Each row is a point. Each copy is the shape, with its points in the same order, turned, moved and blurred by noise. Some copies are also mirrored. Which?

Shape (5 x 2)
[[2, -56],
[-4, 54],
[6, 17],
[-40, -18],
[-17, -49]]
Copy 1 (5 x 2)
[[45, -28],
[-57, 7],
[-21, -14],
[20, 24],
[50, -1]]
Copy 1 is: mirrored
Copy 2 (5 x 2)
[[-48, -31],
[60, 7],
[17, 4],
[10, -47],
[-35, -41]]
Copy 2 is: mirrored

Shape (8 x 2)
[[-41, -54],
[48, 3],
[-5, 21],
[-15, 15],
[45, -6],
[35, 30],
[10, -22],
[11, -22]]
Copy 1 (8 x 2)
[[-6, 52],
[-50, -39],
[5, -24],
[12, -16],
[-49, -29],
[-23, -57],
[-31, 2],
[-30, 1]]
Copy 1 is: only turned
Copy 2 (8 x 2)
[[-60, -50],
[-11, 45],
[15, -1],
[10, -12],
[-19, 39],
[19, 34],
[-33, 7],
[-31, 10]]
Copy 2 is: mirrored
Copy 3 (8 x 2)
[[-32, 54],
[-14, -47],
[20, -5],
[11, 4],
[-24, -35],
[15, -48],
[-18, -6],
[-18, -3]]
Copy 3 is: only turned

Shape (9 x 3)
[[21, -40, -11],
[-39, -4, 32],
[-7, -18, 1],
[-27, 33, 35],
[0, -21, -3],
[35, 33, -9],
[13, 15, 2],
[17, 12, 39],
[0, -38, -27]]
Copy 1 (9 x 3)
[[5, 39, 5],
[24, -39, 21],
[11, 1, 5],
[-10, -60, 17],
[5, 9, 3],
[-54, -4, -9],
[-27, -10, 1],
[-28, -18, 39],
[19, 29, -14]]
Copy 1 is: only turned
Copy 2 (9 x 3)
[[20, 7, -46],
[-58, 10, -24],
[-12, 13, -31],
[-58, 0, 12],
[-3, 14, -30],
[16, -3, 27],
[-4, -1, 5],
[-23, -30, -1],
[13, 34, -44]]
Copy 2 is: only turned
Copy 3 (9 x 3)
[[-17, 47, 6],
[1, -22, -36],
[-10, 13, -4],
[32, -38, -18],
[-10, 17, 0],
[35, 9, 43],
[20, 5, 17],
[43, 11, -11],
[-36, 29, 13]]
Copy 3 is: only turned
Copy 4 (9 x 3)
[[-45, 20, -4],
[31, 13, -27],
[-13, 8, -14],
[53, -8, 0],
[-20, 10, -13],
[-10, -17, 46],
[2, -8, 23],
[22, 24, 28],
[-46, -1, -27]]
Copy 4 is: only turned

Shape (8 x 3)
[[26, 15, -24],
[-13, -43, -34],
[-7, 20, 36],
[-34, -37, 8],
[-34, 33, -25],
[-36, 11, -5],
[25, -4, -1],
[0, -30, 23]]
Copy 1 (8 x 3)
[[19, 8, 28],
[-20, -52, 35],
[-9, 10, -36],
[-37, -43, -8],
[-38, 27, 25],
[-40, 3, 5],
[17, -11, 5],
[-11, -37, -23]]
Copy 1 is: mirrored
Copy 2 (8 x 3)
[[29, 33, -10],
[10, 29, 60],
[-13, -23, -17],
[-19, -5, 51],
[48, -21, 16],
[20, -21, 25],
[1, 32, -3],
[-31, 12, 20]]
Copy 2 is: only turned
Copy 3 (8 x 3)
[[17, -27, 15],
[-14, -3, -43],
[-15, 28, 43],
[-33, 31, -21],
[-44, -27, 23],
[-43, -6, 14],
[23, 5, 8],
[3, 36, -3]]
Copy 3 is: mirrored
Copy 4 (8 x 3)
[[17, -32, 22],
[-21, -52, -24],
[14, 38, 2],
[-25, -4, -44],
[50, -8, -26],
[26, -1, -32],
[-5, -15, 23],
[-34, 4, -7]]
Copy 4 is: only turned
